Rows are points. To make a cloud, some directions were put in groups of two or more. Within a group, all points are equally far from the middle, so they leave a hole (a ring in 2 directions, a hollow ball in 3). The other directions are filled evenly. Then the cloud was stretched, turned, moved and blurred a little. Count the holes, and give their numbers of directions, smallest first.

Cloud (19 x 3):
[[ 19 -26 -27]
 [ 22  32 -19]
 [-40  43 -30]
 [-12  46 -33]
 [-29 -46 -26]
 [  6 -72  61]
 [-60 -39  22]
 [ 37  23  18]
 [-18 -73 -28]
 [-33 -27  55]
 [ 40  12  14]
 [-64 -13  25]
 [ 36 -32  41]
 [ 17 -50 -29]
 [ 13   1 -28]
 [-44 -66 -13]
 [-60 -26  30]
 [-16   6 -33]
 [-40  -5  53]]
Holes: 1 (2)

Cloud (27 x 4):
[[ 15 -41  34 -59]
 [-58 -50 -25  -8]
 [  1 -18  10 -75]
 [-57   0  11 -63]
 [-12 -73  -5   2]
 [-78  -6   8 -30]
 [-43 -57  25   2]
 [ 44  38  25  -2]
 [-19 -13  38  49]
 [ -3  43  49 -29]
 [ 30  -4  38  50]
 [-48 -18 -38 -35]
 [ 13 -12  67   8]
 [  7 -21  70 -22]
 [-23 -72   8  -3]
 [  0   6  64 -50]
 [  5 -11  48  44]
 [ 20  36 -19 -12]
 [ 31  14  63   3]
 [ 39 -51   7 -24]
 [ 55   0  26  35]
 [-41 -31 -49   2]
 [ -8  27 -40   1]
 [-19 -10 -48  43]
 [ -8 -48  55 -12]
 [-63  -2   7 -58]
 [ 13 -25  14 -70]]
Holes: 2 (2, 2)

Cloud (50 x 6):
[[ -15  -50  -52  -15    3  -52]
 [  75   40   -5  -43  -39  -44]
 [ -20  -34  -45  -32   44  -12]
 [  54   26  -16   -1  -27   30]
 [  15   11   32  -24  -36   -1]
 [  28   54   30  -22    8   51]
 [ -18  -12  -24   -9  -57   -6]
 [  38   62   24  -99    5   19]
 [  47    6   64    2   11    5]
 [  -3   -9   -5  -16  -20    0]
 [  16   -5  -35   24   14    3]
 [  33   60   25   32  -32    2]
 [  37   13   43   52  -10    0]
 [ -35  -72   -7  -13   40  -19]
 [ -11  -75  -31  -44   19    4]
 [   8   40   -3   -8   35  -40]
 [ -12   62  -47   64    4  -49]
 [  34   70   -7   27    6  -16]
 [  73   -8   -4  -34   32   67]
 [   6  -60    5    4   21  -29]
 [  14   21  -52   86  -34  -71]
 [ -14   34   -2   24  -13  -39]
 [   8   40  -42   -1  -32  -49]
 [  26   26  -40   50  -46  -13]
 [  -5   47  -63   46   -8  -33]
 [ -38  -31   18  -21  -23  -39]
 [  89   65   -4  -37   41   46]
 [  10   68  -24    0  -55  -42]
 [  42   51   10  -61   14   -7]
 [  21   10  -60   25  -49  -39]
 [ -66   -6   44  -22   -1  -26]
 [ -37  -28   11   15  -62  -49]
 [ -30   32   -3   -4   -9  -48]
 [  12   -1   51 -110   23   30]
 [  29   -5   59  -46   27   25]
 [  -8   40  -44  -19  -26    5]
 [  72   54  -20  -34   32   27]
 [  21   -2   54   23  -33   -3]
 [  23    1   43  -64   38   47]
 [  31   21  -53   38   47  -12]
 [  -5   29  -13  -34   31  -31]
 [  -4  -22   19   19   29   39]
 [ -31  -43   27  -59   20   12]
 [  49   60   -9  -28  -42   17]
 [  62  -38   70  -32    5   -2]
 [  31   41  -31   25   48  -29]
 [  -6   25  -68   45  -61  -20]
 [   9  -67  -10   -4  -37   18]
 [  -6  -33   -6  -42  -10  -53]
 [  63   28  -18  -11  -57   -7]]
Holes: 0

Cloud, 88 rows:
[[ -49  -19   -9    6  -24   10   34  -55   63]
 [ -42   -7   10   22   16   62   58    1   18]
 [ -46   24 -105    2  -21   15    7  -30   53]
 [ -18   -1  -25  -26  -57   45  -23  -62    6]
 [  -8  -11  -12   34    6   -4    2  -83  -54]
 [  -7   -5    0   10  -35   23   37  -13   95]
 [ -42    3  -46   -8  -14  -32   40  -54   17]
 [ -28   39   24   16   28   55    5    9   56]
 [ -74   -2    5  -31  -21   60   16   30   63]
 [  39   34    9  -12  -12   24  -46  -72   62]
 [ -34   54  -18  -16   39   44   13   43   56]
 [  21   36   15    2   18   36    7   19  -30]
 [   6  -45   42    3  -30  -11   21  -81    5]
 [ -18    7  -29   59   32   -2   25   21   38]
 [ -81   38  -58  -28   35   21    4   -1  -16]
 [ -18   33   44  -17  -52  -46    6   26   46]
 [ -53  -12   28  -40  -20   10    8  -29   48]
 [ -39  -14  -10   15  -30   42   43  -30   66]
 [ -88   60  -11  -22  -12   44   11  -31   31]
 [  -9   24  -18   35   30  -31   38  -34   -9]
 [ -78   38  -26  -17   14   11    0   31   -1]
 [ -45   31   15  -17  -29  -27    8   41   40]
 [ -48  -18  -93   51    8   70   17  -38  -12]
 [ -67  -59  -18  -15  -31   49   31   -4  -46]
 [ -16   44  -61  -15  -56   34  -18  -80   22]
 [  24   20   29   58  -21  -15  -39  -26  -20]
 [  11   39   26  -32    8    2   -6   12   13]
 [ -14  -11  -18  -19  -27   83  -30   49   38]
 [  44   28  -29   -2   38   21  -28  -17   -8]
 [ -82  -20  -31  -12   -7   48  -28  -12   59]
 [ -53    3   14   -9  -12   53  -31    3   77]
 [ -41  -25  -21  -16   -4   40   49   62   60]
 [ -56   51  -56   44   -5   78  -17   -6  -16]
 [  -5   23  -25  -32  -19  -28   -3   -5    6]
 [ -48   46  -44   -6  -27  -24   25   -4   67]
 [ -17    1  -41   30  -67   49   21  -67   26]
 [ -14  -29   -7   25  -77   75   16  -26    7]
 [  -5  -76   -5  -16   19    2   23  -54    1]
 [ -34    1   40   48  -30   -9   21  -20  -42]
 [  16  -18   60   29  -14   63  -24    4  -22]
 [ -44   -7   32   -7  -27   41  -32   22   91]
 [ -89  -10   29  -13  -38   49  -12   19   64]
 [ -68   13  -47   22  -62   24   10   27   50]
 [ -79   13   50   36    2    9  -11   -8  -27]
 [ -12   -4  -56   40  -30   73   20  -68  -25]
 [ -82   42   -7  -16   18   59   12  -25  -40]
 [ -69   34    7   50  -18   42   46  -37    8]
 [ -35  -10   36  -45   15   37  -11   32   10]
 [ -12   72  -15   19   30  -18   26  -57  -20]
 [ -38    9  -43   53    9   57  -36  -47  -19]
 [  -6   34   -6   -5  -29   44  -47  -84   41]
 [  -4  -52  -48   14   30   14   22    2   79]
 [ -18   10  -90    6  -21    4  -17    5   57]
 [ -20  -59  -34  -20  -13   47  -56  -29   36]
 [ -17   13  -36  -10  -35  -32   42  -74   -2]
 [   9   28  -16   35    3   28  -18    7  -46]
 [  -6  -77  -10  -33   -2   22   15  -18   -3]
 [ -14    4  -41    7  -77   16  -13  -68   25]
 [ -34   29   13    4   13   63   53  -55  -40]
 [ -66   45  -25    3  -34  -10  -10  -24   69]
 [  23   81  -36    7   36   28   -2  -31   80]
 [  38   61   -6  -56    7    1   13  -39   30]
 [  12  -37   49   15  -15   30   37   15  -17]
 [  51   17   41   49   -8   11  -39  -14   31]
 [ -17   53   20  -18   35   47   33  -62   -3]
 [ -62   59   -2   52    4   16   -7   -9   25]
 [  17  -20  -35  -32  -34   45    8   43    7]
 [ -35  -13    5  -43   -2   19   27   19   62]
 [ -54   -4  -15   46   -9   71  -54  -18  -28]
 [  17   -7  -46   50  -53  -15   -3  -54   19]
 [ -23   37  -14  -22  -37  -16   50   33   37]
 [ -35   25  -18    0  -39   55  -49  -54   15]
 [ -26  -36  -18   36   16    0    0  -46  -64]
 [ -36   36  -39  -54   34   40   25  -27   68]
 [  11   -9  -49   59  -38  -12    1  -18   38]
 [ -29   47  -19  -27   22   10    4   32  -12]
 [ -26   52   -3   39  -13  -11   64  -24   -8]
 [  -6  -30  -29   28   -3   61    6  -72  -54]
 [ -43   14  -15   -9   60   59  -10   14   51]
 [ -35  -33    3    8    3   52  -79  -31   31]
 [   8   42   13  -54   19  -14   13  -39   66]
 [  39   47  -30  -18  -28    5  -25   -9   35]
 [ -58  -38  -45   -3  -60   57  -36    4  -16]
 [ -19   59  -31   30   24  -15   51  -73  -14]
 [   4   -8  -69    5   35   17   58   -8   72]
 [   1   56    3  -27   33  -26    0  -18   90]
 [ -19    1   83    1   18   29   -6    9    0]
 [  10   -8  -14   28  -22   53   14  -90  -37]]
Holes: 3 (2, 2, 2)
